Each row of a before or after table is a point. One or more steps were done to the points. Then noise was added and the rows were shuffled. The steps act on how far a point lies along the listed directions, d1 being the first. Name the steps. A step turns or swaps two directions, mirrors them in a line or flattens them onto one, adds a multiple of one to another, or multiplies one. Angles are multiples of 10 degrees, from the lower direction toward the higher: turns from -170 to 170, lines from 10 to 170 but not 90. Use the fewest steps. Two steps may share a direction if one is a turn and the other turns, adds or multiplies; they go together, in the order done. Otherwise the lowest direction goes first.

Directions:
(1): [-42,-15]
(2): [15,-42]
Before (14 x 2):
[[57,-17],
[1,-23],
[4,17],
[-1,9],
[36,11],
[-3,-6],
[38,44],
[62,-6],
[36,15],
[13,-18],
[-46,-19],
[-70,-2],
[-12,-12],
[2,12]]
After (14 x 2):
[[-5,-11],
[-83,-21],
[5,7],
[-60,-21],
[72,15],
[58,32],
[-19,-9],
[2,4],
[48,17],
[-6,-4],
[10,-6],
[9,8],
[47,14],
[63,6]]
Steps: multiply d1 by 1.3; multiply d2 by 0.4

Directions:
(1): [-51,17,8]
(2): [16,51,-6]
Before (8 x 3):
[[-1,-11,4],
[-41,17,0],
[53,-3,3],
[-2,-42,-20],
[25,62,-4],
[31,-73,-9],
[-1,6,14],
[-38,-61,-14]]
After (8 x 3):
[[-2,10,2],
[-5,39,-24],
[-43,56,-21],
[52,8,3],
[25,71,-18],
[-1,-6,14],
[-40,-20,1],
[29,-59,1]]
Steps: mirror d1 and d2 in the line at 160 degrees

Directions:
(1): [-11,-26,-55,-11]
(2): [32,39,-18,-32]
Before (13 x 4):
[[-30,-18,25,19],
[-29,-2,61,18],
[24,10,-66,-39],
[8,-11,-56,-33],
[-20,-52,-7,25],
[-1,-48,-45,8],
[23,50,17,-25],
[15,30,3,-17],
[-1,20,61,20],
[1,-11,16,21],
[-23,-8,65,9],
[4,-47,-58,-24],
[12,2,-46,-22]]
After (13 x 4):
[[12,18,-35,-56],
[-35,-40,-34,2],
[23,10,-11,-7],
[13,32,-10,-29],
[-26,-19,-18,7],
[-27,-36,51,42],
[-15,-18,35,27],
[33,14,53,19],
[44,35,29,-12],
[-10,-19,57,27],
[5,4,-58,-31],
[7,25,-39,-49],
[16,-3,75,19]]
Steps: turn d1 and d2 by -160 degrees

Directions:
(1): [4,19,-29,-72,-6,33,13,-2]
(2): [27,5,-28,46,-13,59,22,2]
(3): [-17,-12,-24,3,-57,1,-47,-35]
(4): [-14,8,28,-3,-51,8,3,64]
Before (13 x 8):
[[28,32,-60,-60,-13,111,32,-41],
[-7,0,10,-21,-9,3,-22,6],
[-15,5,-13,-17,3,13,-8,-8],
[24,-3,-28,49,-12,24,12,10],
[-3,-1,7,-6,-10,30,11,41],
[11,12,23,7,-14,12,-16,18],
[5,6,-6,-28,2,10,-6,-39],
[-17,-22,5,32,-56,-9,-17,-6],
[20,11,31,50,4,-5,37,31],
[12,31,-21,-23,16,6,20,6],
[-6,-21,21,-6,-22,-6,11,43],
[86,38,-67,-6,79,102,92,-36],
[10,-23,-23,63,10,-4,8,-2]]
After (13 x 8):
[[-16,7,-11,-17,-5,14,-9,3],
[-22,21,-10,-145,12,2,-8,-44],
[-8,-27,-14,35,-26,-10,-19,-44],
[-8,12,17,-33,-32,10,-6,4],
[5,33,-13,-31,12,-6,16,11],
[20,2,20,35,47,-34,26,-17],
[-17,-28,5,17,17,-60,-12,3],
[-15,30,45,-155,73,-78,27,18],
[21,-24,-19,22,17,21,20,-15],
[8,-7,-16,-8,40,18,7,-20],
[9,1,-6,1,-6,29,-12,-5],
[-3,-12,-6,-5,28,-52,-17,-22],
[21,8,4,12,17,11,-15,-23]]
Steps: turn d2 and d4 by -140 degrees

Directions:
(1): [74,17,-15,-25,8,-17,4,-31,-29]
(2): [-13,-42,30,7,36,-13,-10,-65,8]
(3): [-6,-17,-4,-46,-32,53,41,-28,13]
(4): [-21,68,-18,-6,19,18,-25,-35,29]
Before (12 x 9):
[[12,-15,-7,-17,7,-4,4,-48,-6],
[-3,-48,20,19,-4,22,6,-32,2],
[47,-50,34,-9,-5,-41,15,-23,-7],
[-60,-30,34,19,10,6,-11,-15,19],
[-57,-56,34,26,10,0,-5,-11,24],
[-50,-81,23,25,-9,-3,39,-6,15],
[-55,-65,12,30,-19,2,5,31,0],
[-1,-9,19,24,15,-13,3,3,6],
[70,59,-48,-42,-42,6,18,46,-20],
[-38,21,4,43,31,-15,-21,-15,29],
[53,-29,7,-33,-7,-25,-2,-38,-37],
[-33,-45,25,34,-12,-5,10,9,-9]]
After (12 x 9):
[[-55,-16,2,25,-38,19,9,79,20],
[-62,15,-26,19,-46,32,39,68,31],
[35,-13,-22,-24,-21,-3,19,2,-24],
[58,51,-19,-26,-37,-13,12,29,0],
[-54,-26,20,21,-31,13,9,61,7],
[46,39,-6,-39,44,-8,-20,-112,9],
[0,9,6,22,1,-5,7,29,3],
[6,-4,-12,11,-39,37,17,34,-5],
[-82,17,-20,26,-30,30,-12,52,26],
[74,34,-27,-45,-27,-12,-2,-4,-41],
[-47,24,-7,30,-30,18,3,43,8],
[-26,-44,18,51,4,-30,5,34,2]]
Steps: multiply d1 by 1.3; turn d2 and d4 by -130 degrees

Directions:
(1): [-10,13,-4,25,10,-30,-26,-34,86,-5,9,-20]
(2): [24,-60,31,-11,6,-51,-11,-25,-4,6,10,53]
(3): [-23,-10,-14,11,-5,49,40,-72,6,-4,-16,36]
Before (9 x 12):
[[5,20,-23,4,20,-8,14,4,6,-20,15,-27],
[5,32,-6,7,7,-2,-10,22,9,3,-1,-15],
[-33,50,-41,-5,-4,121,49,32,-102,4,-21,-30],
[-22,21,-24,6,-13,61,34,-3,-31,-8,-19,-26],
[-26,23,-22,-4,-17,71,34,5,-34,-4,-18,24],
[-46,73,-40,14,-12,81,20,8,12,-4,-16,-59],
[-41,26,-43,-4,-11,85,38,0,-28,0,-24,-3],
[16,-31,36,-34,-12,6,-4,2,-51,-3,-3,43],
[-12,11,-23,-4,-4,27,10,-21,-4,-6,-20,-13]]
After (9 x 12):
[[-8,-27,2,-11,-13,33,31,-22,-34,-1,-13,73],
[-11,-32,-3,3,-12,37,40,-47,-31,-7,-15,29],
[-4,30,-13,11,5,19,6,-8,13,3,-9,-2],
[-42,-5,-18,15,-13,74,49,-92,14,-2,-22,37],
[22,-8,34,-34,-10,-1,-21,45,-54,-3,1,14],
[0,-19,-7,-10,-2,5,13,-38,-5,-2,-15,16],
[-23,-32,-19,-7,0,103,70,-59,-103,8,-22,64],
[0,13,-26,8,19,2,25,-16,8,-20,10,-12],
[-21,-40,-14,-12,-5,47,36,-49,-30,6,-21,68]]
Steps: turn d2 and d3 by -70 degrees

Directions:
(1): [14,10,-40,-28,79,4,26,11,11,39,-35,1,15,29]
(2): [-1,-37,34,4,34,8,-10,-73,-6,-37,-40,34,-8,14]
Before (8 x 14):
[[-21,9,37,29,-67,17,-31,6,-14,-43,58,-25,-10,-37],
[-22,14,9,-8,-27,6,-1,14,-17,-2,30,-34,-3,-9],
[6,-29,19,17,25,16,19,-77,-9,-13,-56,43,-9,18],
[7,-15,0,-27,80,5,0,-34,-5,-16,-53,15,2,7],
[-3,-23,-10,-15,36,-12,-3,-27,5,7,-24,10,2,-12],
[-18,3,13,40,-107,-19,3,39,-11,-14,84,-45,21,-48],
[-7,-18,-28,-9,96,3,37,9,-4,33,-51,9,2,32],
[12,10,10,12,-76,-8,-32,31,7,14,50,-52,-10,-24]]
After (8 x 14):
[[-7,-70,48,22,32,2,2,-108,-11,-62,-34,29,22,6],
[18,33,-57,-7,18,4,47,44,8,64,-19,-7,13,16],
[-1,34,-38,-23,10,-9,10,74,-1,20,15,-36,13,-24],
[-19,12,-19,24,-51,-15,13,88,-8,29,44,-36,-9,-22],
[15,-42,46,4,13,7,-42,-79,2,-31,-26,4,-18,15],
[-19,-15,28,-9,11,10,-7,-36,-18,-23,-5,-8,-8,4],
[-8,-25,31,-5,76,32,-8,-69,-5,-32,-36,18,0,20],
[-3,4,-33,-13,-2,-17,4,25,5,27,14,-21,3,-30]]
Steps: turn d1 and d2 by -120 degrees

Directions:
(1): [-30,16,-31,30,24,48,62,8,-13,-12,-6,-9,24,-52,19,-36,47,-4]
(2): [-16,10,19,42,-39,18,-22,-12,-47,-18,-90,-23,-9,3,4,12,-16,-30]
Before (13 x 18):
[[-5,-7,-17,-35,-1,1,3,14,18,14,19,7,15,9,-9,10,15,6],
[-10,-3,-16,-13,18,7,24,-6,13,-15,41,14,25,-23,-2,-21,2,19],
[-7,13,22,26,-34,17,-9,-5,-32,-12,-67,-15,-11,5,-18,7,-14,-20],
[12,-6,-2,-7,-16,5,4,-2,11,14,2,-1,0,2,9,-20,-8,26],
[2,2,-14,-7,34,1,36,8,18,1,22,8,14,0,2,-15,24,21],
[10,-20,25,-1,-47,-36,-45,-10,-2,17,-12,-5,-11,35,6,22,-41,-5],
[12,-18,25,-42,-11,-23,-34,-13,7,13,-5,16,-8,42,-8,24,-18,17],
[9,6,-10,-1,11,6,16,5,27,8,31,15,6,-11,6,-19,14,25],
[1,-3,-17,-8,26,-1,19,-4,23,16,29,-3,9,-3,15,-15,16,31],
[-53,29,-72,57,47,101,114,6,-35,-32,-10,-15,36,-123,34,-74,76,-1],
[1,-3,12,-11,-6,-1,-12,1,-2,1,-19,12,5,16,-7,-3,4,-11],
[8,-4,0,-2,-9,-20,-25,0,1,2,-3,3,-12,37,-4,9,-32,1],
[26,-14,17,-52,7,-28,-33,-19,18,25,39,16,-20,50,-2,18,-23,31]]
After (13 x 18):
[[-3,4,-25,-8,39,6,49,8,21,0,32,9,20,-7,4,-23,33,23],
[15,-7,9,-9,-15,-33,-39,-1,5,6,-3,4,-19,52,-6,18,-43,1],
[21,-27,40,-8,-60,-54,-71,-15,-1,20,-15,-4,-20,59,-4,38,-60,-5],
[1,-3,-18,-11,31,3,31,0,28,14,37,-2,13,-8,19,-22,22,36],
[-13,14,27,33,-40,19,-15,-8,-40,-15,-85,-19,-15,7,-15,9,-17,-25],
[-14,1,-24,-13,24,12,37,-5,16,-16,52,15,29,-30,0,-26,11,19],
[2,0,17,-12,-12,-6,-17,2,-2,0,-21,12,3,19,-7,2,2,-10],
[-88,47,-111,94,75,158,186,16,-51,-44,-17,-27,65,-186,58,-116,132,-6],
[11,-6,-1,-6,-19,3,2,-3,11,16,5,1,4,2,11,-20,-9,27],
[23,-22,35,-55,-18,-41,-55,-15,14,17,-1,17,-14,61,-15,38,-35,19],
[-6,-8,-16,-38,3,-3,4,14,20,17,28,8,15,8,-10,7,17,8],
[6,5,-16,-4,18,11,24,9,32,9,40,17,8,-16,4,-22,20,29],
[42,-20,29,-71,-2,-52,-56,-21,28,30,52,23,-27,71,-13,29,-44,37]]
Steps: multiply d1 by 1.6; multiply d2 by 1.3

Directions:
(1): [-22,-46,-2,-46,54,-51,38,11,-11,24,-43,26,-35,-5,21,20,-27,2,20,-11,-1,-67,-12,17]
(2): [7,2,-16,-7,-16,22,28,25,40,-70,-62,18,-1,9,46,-36,54,-33,30,4,0,-14,11,-38]
(3): [-13,15,-44,-57,-11,21,2,39,4,26,-8,12,-43,27,-37,-32,-25,-1,-16,86,4,26,-25,-16]
(4): [23,-8,-27,-2,-18,-5,2,57,22,9,3,-16,46,51,-21,29,19,-12,28,-25,60,-7,-55,55]
(5): [30,-41,-31,-11,-4,-3,-8,-57,38,2,14,-31,-42,-52,-14,-33,-22,-52,12,-25,59,13,-21,-11]
Before (13 x 24):
[[-2,-32,-10,-32,8,-29,0,-45,9,73,22,-31,-67,-52,-43,-25,-67,-23,-11,18,43,-3,-24,0],
[21,15,-6,4,-18,-3,-3,17,12,-11,24,-6,-1,11,-3,4,-7,-10,22,-5,29,26,-9,17],
[5,54,-8,-29,-45,58,6,73,32,-33,-6,16,29,56,-1,-21,60,-2,10,91,3,32,-28,-27],
[-12,2,-16,-48,1,-7,15,4,-20,42,-8,18,-63,9,-48,-18,-42,7,3,75,-24,18,0,-3],
[-14,13,4,16,-11,33,6,-9,11,-41,-33,0,-5,-19,32,-32,35,-12,-3,-18,-39,-1,50,-32],
[26,-5,-18,0,-21,-10,-24,17,19,1,4,-8,20,13,-1,11,6,-26,15,-57,53,-1,-17,17],
[16,-46,-12,6,6,-9,18,-47,19,-10,-8,-12,-10,-39,25,-10,20,-45,44,-74,50,-32,-23,0],
[-12,43,15,5,-9,56,-2,-23,-9,-41,-23,15,-30,-23,39,-27,34,29,-16,44,-89,17,68,-89],
[16,24,-1,58,-29,13,-20,-29,-13,-18,36,-3,4,-20,6,-47,2,-5,-9,-5,-13,33,22,-36],
[9,25,-60,-23,-54,46,-6,45,32,-31,-15,-7,-23,54,-2,-18,23,-28,6,58,35,34,-45,-6],
[29,-5,18,32,-4,14,11,-26,49,-40,-8,3,8,-6,48,-37,37,-31,31,-38,35,-3,0,-41],
[35,-42,-17,3,6,-58,1,-13,24,52,58,-32,50,7,-38,50,-26,-23,22,-95,85,11,-73,68],
[37,16,21,35,-13,37,-32,-41,-9,-31,39,-17,34,-52,3,-8,41,-11,-6,-16,-3,51,-4,-17]]
After (13 x 24):
[[28,21,-23,46,-41,12,-13,27,1,-15,28,-6,30,23,-6,-33,15,-16,13,-5,20,27,-21,-1],
[-13,54,89,48,-8,25,-17,-25,-31,-26,38,15,56,-13,35,27,44,51,-21,14,-73,17,49,-25],
[26,33,6,41,-31,26,-13,63,-2,0,20,-25,88,63,-4,71,56,38,25,-44,5,-6,-21,46],
[37,23,-19,-4,-28,49,-20,20,8,-20,17,-8,28,-4,-18,-22,42,-19,0,32,18,60,-41,-5],
[5,21,4,2,-7,4,1,-7,2,-21,13,10,-29,-12,17,-12,-12,-3,6,15,-10,25,23,-18],
[-20,-18,-43,-58,6,13,44,29,16,-14,-63,33,-49,10,25,-42,24,-28,34,33,11,-33,-27,-33],
[-9,-24,-43,-73,13,-9,23,-65,29,9,-6,16,-97,-56,-10,-78,-53,-47,-19,51,2,46,-4,-79],
[20,-27,36,42,7,-38,9,-51,-6,-3,2,-9,10,-27,5,29,6,-8,42,-73,0,-22,24,31],
[-6,11,-15,-34,-5,8,-13,2,2,-9,-22,22,-45,-11,10,-36,-16,-12,-15,20,-10,13,25,-50],
[1,23,0,-10,1,22,24,53,27,-18,-35,37,4,58,29,-31,29,0,16,43,4,-4,-13,-38],
[-15,23,-14,7,-15,23,7,63,-1,-2,-20,-2,41,53,-6,11,35,10,5,-10,-12,-6,3,31],
[-15,30,42,51,-9,19,-6,-46,-20,-58,-7,8,-4,-12,66,12,29,15,-13,-11,-60,0,51,-34],
[18,-54,3,-1,3,-32,30,-44,52,-10,-36,-25,-34,-61,26,-27,4,-61,39,-53,55,-47,-7,-11]]
Steps: turn d2 and d5 by -60 degrees; add 0.3 times d2 to d1; turn d3 and d4 by -160 degrees

Directions:
(1): [75,28,2,-4,6,-15,-18,-27,7,72,-26,-23,28,-47,-4,18,44,19,23,22,-15,43,30,-17,-39,-38,-29,1,0,57,12,12]
(2): [7,5,-7,59,-48,-3,5,4,35,17,-7,-34,36,6,-44,-24,-29,-40,-9,17,42,8,28,24,36,23,-55,15,83,0,-21,-20]
(3): [-4,90,-19,-73,-25,8,15,-1,-11,-30,-21,-8,9,27,-23,55,-2,-19,28,-43,20,20,37,-33,6,-24,24,-18,31,-25,-31,-12]
(4): [-22,-36,-12,14,-4,-9,-3,24,26,-46,-48,-4,8,-58,17,18,0,-1,38,-6,31,-76,73,-24,-4,-22,-27,-43,-15,-1,40,7]
(5): [37,18,-24,-45,-58,-17,15,8,19,-14,38,-36,-65,-14,10,-33,30,6,22,19,-5,-15,2,61,12,35,20,-48,-1,32,31,-47]
(6): [69,-1,-70,1,45,-12,-11,-4,15,10,-39,29,-38,0,-42,-8,-55,5,-17,27,43,-9,8,29,10,0,50,-17,-13,-18,-23,50]
Before (13 x 32):
[[16,-12,-13,8,6,-13,2,4,48,-3,-54,4,19,-62,-8,20,-12,-4,31,-25,28,-49,80,-27,-19,-20,-37,-18,-4,5,21,-7],
[29,-18,-13,50,1,-8,-6,-28,4,40,2,23,2,23,-26,-36,-12,-32,-62,50,-8,23,-55,49,24,22,-11,42,19,-7,-28,10],
[50,6,-41,-20,-33,-13,1,30,39,5,-24,-30,0,-44,-1,-7,31,-14,61,7,30,-50,50,14,22,-4,-29,-49,42,24,37,-22],
[-7,37,26,-64,-11,-10,5,-28,9,23,-21,-30,39,-68,52,55,58,47,36,-11,-36,25,50,-66,-68,-70,-39,-22,-24,20,33,-5],
[-53,-26,78,-6,16,14,10,-12,-15,0,13,-4,45,-30,36,47,86,18,14,-30,-52,7,-8,-45,-65,-33,-40,21,-43,47,31,-42],
[-60,-23,36,12,16,27,-13,5,4,-20,-57,-3,64,-51,42,52,6,12,38,-27,-15,-27,49,-61,-32,-52,-49,-10,2,6,28,-7],
[5,24,-74,-15,-79,-1,21,50,53,-45,-22,-45,-31,-10,-50,-18,-34,-30,31,19,83,-18,84,84,38,39,0,-69,54,-15,21,-33],
[-5,14,-35,-48,-20,0,29,25,4,-37,11,10,-66,29,-13,-4,-15,6,-3,1,3,-35,-26,27,21,32,54,-29,1,-12,14,-10],
[-8,16,31,-23,18,11,-10,-13,-11,17,-2,3,47,6,14,69,35,16,29,1,-6,37,26,-78,-47,-58,-12,7,-18,27,19,2],
[-21,-29,50,6,40,15,-2,3,-15,17,29,20,-10,-10,42,-16,32,17,-27,12,-49,20,-36,-22,-33,3,-10,25,-51,46,40,-18],
[-83,-32,58,20,28,18,-28,10,-34,21,-42,23,66,11,55,54,29,26,10,-39,-44,4,-17,-99,-17,-64,-21,13,-11,0,4,10],
[-9,-20,6,46,-14,10,18,20,-2,27,35,-8,6,27,-9,-34,-27,-23,-22,30,-41,28,-20,55,45,47,-18,12,33,9,-1,-23],
[43,-47,-38,51,34,-41,1,2,39,21,23,-7,-39,19,-20,-62,-22,2,-23,40,19,-23,-43,47,9,34,5,7,-7,0,10,-3]]
After (13 x 32):
[[-53,-18,31,23,-3,25,-9,7,13,-15,-51,-15,66,-51,30,45,3,-2,32,-21,-6,-22,56,-44,-21,-41,-63,-12,28,13,25,-16],
[-15,-22,42,21,16,14,2,8,5,22,26,-1,-4,-9,22,-29,20,-3,-26,24,-31,22,-24,-3,-15,21,-31,21,-17,49,36,-41],
[19,-14,-9,-2,15,-12,1,1,42,-4,-57,9,19,-58,-3,24,-12,2,28,-22,24,-52,81,-31,-22,-28,-31,-17,-9,-3,23,-5],
[0,43,17,-44,-43,-16,14,-20,27,30,-17,-52,45,-68,34,37,50,31,35,-3,-22,29,61,-44,-52,-52,-60,-22,13,27,25,-23],
[34,-53,-30,43,53,-40,-4,-5,25,17,21,7,-44,19,-13,-57,-11,12,-22,38,6,-21,-51,38,-2,25,18,8,-28,-5,10,5],
[-70,-25,46,51,-18,11,-23,16,-6,25,-40,-10,71,11,28,34,17,0,11,-21,-17,2,1,-68,8,-36,-49,11,42,10,5,-10],
[-2,12,-39,-50,-22,1,32,26,2,-41,6,12,-66,27,-13,-6,-10,3,-1,-1,1,-43,-31,27,19,30,54,-29,2,-8,15,-6],
[-8,13,-57,-55,-11,9,11,43,11,-55,-27,-1,-42,-8,-12,15,-14,7,29,-1,48,-19,58,41,-1,4,51,-63,-23,-27,32,-1],
[-3,16,25,-4,-18,3,-2,-11,9,27,2,-17,53,5,-6,51,24,-3,30,12,5,40,38,-60,-32,-38,-34,10,17,35,15,-13],
[-16,-22,14,27,15,14,13,15,-14,20,32,19,-2,28,7,-17,-15,-5,-21,16,-54,25,-34,36,31,36,6,11,-3,2,7,-5],
[-39,-23,69,15,-17,10,20,-5,5,5,16,-30,51,-31,21,24,77,-4,15,-18,-31,7,6,-23,-45,-17,-66,20,-4,54,22,-60],
[42,1,-35,-37,3,-7,-4,27,17,1,-26,-12,-9,-46,17,9,40,8,63,-2,11,-53,35,-11,4,-20,-7,-46,-1,18,40,-12],
[26,-20,-8,36,19,-4,-9,-34,-13,37,5,35,-1,25,-9,-24,-6,-22,-61,47,-18,22,-63,36,11,11,6,39,-8,-10,-27,22]]
Steps: flatten d2 and d5 onto the line at 110 degrees
